Rows are points. Each copy is the shape, with its points in the same order, stretched, turned, moved and blurred by noise. Some copies are also mirrored. Which?
(in the rows, 128 means zero)

Shape (6 x 2):
[[143  91]
 [152 163]
 [126  64]
 [128 113]
 [114 115]
 [177 162]]
Copy 1 (6 x 2):
[[126 174]
 [130  98]
 [109 200]
 [106 158]
 [ 94 147]
 [162  98]]
Copy 1 is: mirrored
Copy 2 (6 x 2):
[[141 100]
 [ 82 129]
 [181  98]
 [126 116]
 [140 134]
 [ 66 110]]
Copy 2 is: mirrored

Shape (9 x 3):
[[156 162 115]
 [146  77 118]
 [186 179 169]
 [113 105 145]
 [118  96 135]
 [ 94 125 148]
 [ 64 131 133]
 [115  99  95]
 [186 173 118]]
Copy 1 (9 x 3):
[[141 143 167]
 [136  90  98]
 [132 115 214]
 [ 97 104 116]
 [110 103 106]
 [ 86 121 125]
 [ 70 147 111]
 [129 132  92]
 [158 137 188]]
Copy 1 is: only turned
Copy 2 (9 x 3):
[[ 97 143 105]
 [178 148 130]
 [104  89  70]
 [147 117 148]
 [148 132 148]
 [105 108 165]
 [ 85 109 194]
 [136 168 150]
 [ 98 137  70]]
Copy 2 is: mirrored

Shape (8 x 4):
[[117 140 180 103]
 [151 114 140 122]
 [137 139 142  89]
 [170 169  73 153]
 [136 109 107 178]
 [ 73  99 148 110]
 [ 88  80 171 106]
 [153 160 101 183]]
Copy 1 (8 x 4):
[[162 160 151  90]
 [137 122 152 120]
 [119 149 147 101]
 [ 87 158 125 198]
 [151 113 109 171]
 [167 126  99  83]
 [183 106 116  66]
 [127 154 123 202]]
Copy 1 is: mirrored
Copy 2 (8 x 4):
[[ 98 104 169 111]
 [155 139 147 123]
 [107 129 143 100]
 [118 209 136 144]
 [151 166 108 183]
 [104  96  94 128]
 [137  82 117 128]
 [121 190 137 169]]
Copy 2 is: only turned

Shape (11 x 8):
[[126  99 120 141  68 142  61 120]
 [158 130 150 130 129 152 116 135]
 [109 115 139 140 147  88 117 118]
 [146 104 149 146 127 120 150 163]
 [ 99 155  84 122 119 119 136 166]
 [ 90 117 154 135 152  93  53 167]
 [130 104  76 145 154 142 119 154]
 [135 154 150 138 136 157 136 116]
 [158 146 114 105 107 126 146   7]
 [167 193 146 116 142  84 106 168]
 [152 105 124  87 107 140 125 127]]
Copy 1 (11 x 8):
[[ 96 131 185  60 142 137  86 127]
 [147 107 157 110 129 117 135 131]
 [127 163 133 128 170 114 105 110]
 [161 126 125 113 129 140 106  95]
 [115 127 100 136 115 136  82 157]
 [134 134 156 101 199  80  64 123]
 [123  96 136 130 140 153  73 114]
 [147 123 140 126 140 125 162 150]
 [ 48 194 163 148 109 149 210 151]
 [176 133 167 156 108  79 109 174]
 [ 87 117 143 106 105 122 122 114]]
Copy 1 is: mirrored
Copy 2 (11 x 8):
[[116  83 187  98 129 104 167  46]
 [135 133 184 135  85 149 147 118]
 [144 104 134 163 149 124 129 117]
 [115 112 136 140  69 111 155 136]
 [ 89 149  96  83 138 129 101 104]
 [120  64 156 172 121 129  92  54]
 [115  97 164  77 136 131  85 135]
 [149 155 161 132 109 175 156 131]
 [186 194 184 141 198 142 191 153]
 [152 195 125 176  74 128  89  77]
 [ 93 135 189 132 101 114 135 115]]
Copy 2 is: only turned
Copy 3 (11 x 8):
[[188 184 105 143 109 115  90  93]
 [144 134 120 103 152 154 146 123]
 [123 102 125 125 116 106 122 134]
 [130 137 164 113 129 130 155 157]
 [ 57 180 122 112 158  95 110 131]
 [139  96 144 107 158  90  53 130]
 [105 148 125 167 161 111 106 175]
 [104 128 113 105 149 164 150  97]
 [127 145  16 121  66 179 208  90]
 [118 136  96  35 179 100 151 134]
 [132 164  90  93 101 162 129 152]]
Copy 3 is: only turned
Copy 4 (11 x 8):
[[133  93 200 134 158 132 144 165]
 [154 146 139  96 135 140 129 152]
 [134 161 128 147 121 132 123 113]
 [129 168 126 120 156 140 139 144]
 [146 104  95  96 180 131 102  97]
 [104 152 174 133 145 155  82  93]
 [164 145 106 126 167 135  82 140]
 [152 157 124  88 111 154 124 143]
 [176  88 131 134  59  88 177 140]
 [143 139 140  58 155 102 125  63]
 [135 111 131 104 141  96 126 153]]
Copy 4 is: mirrored
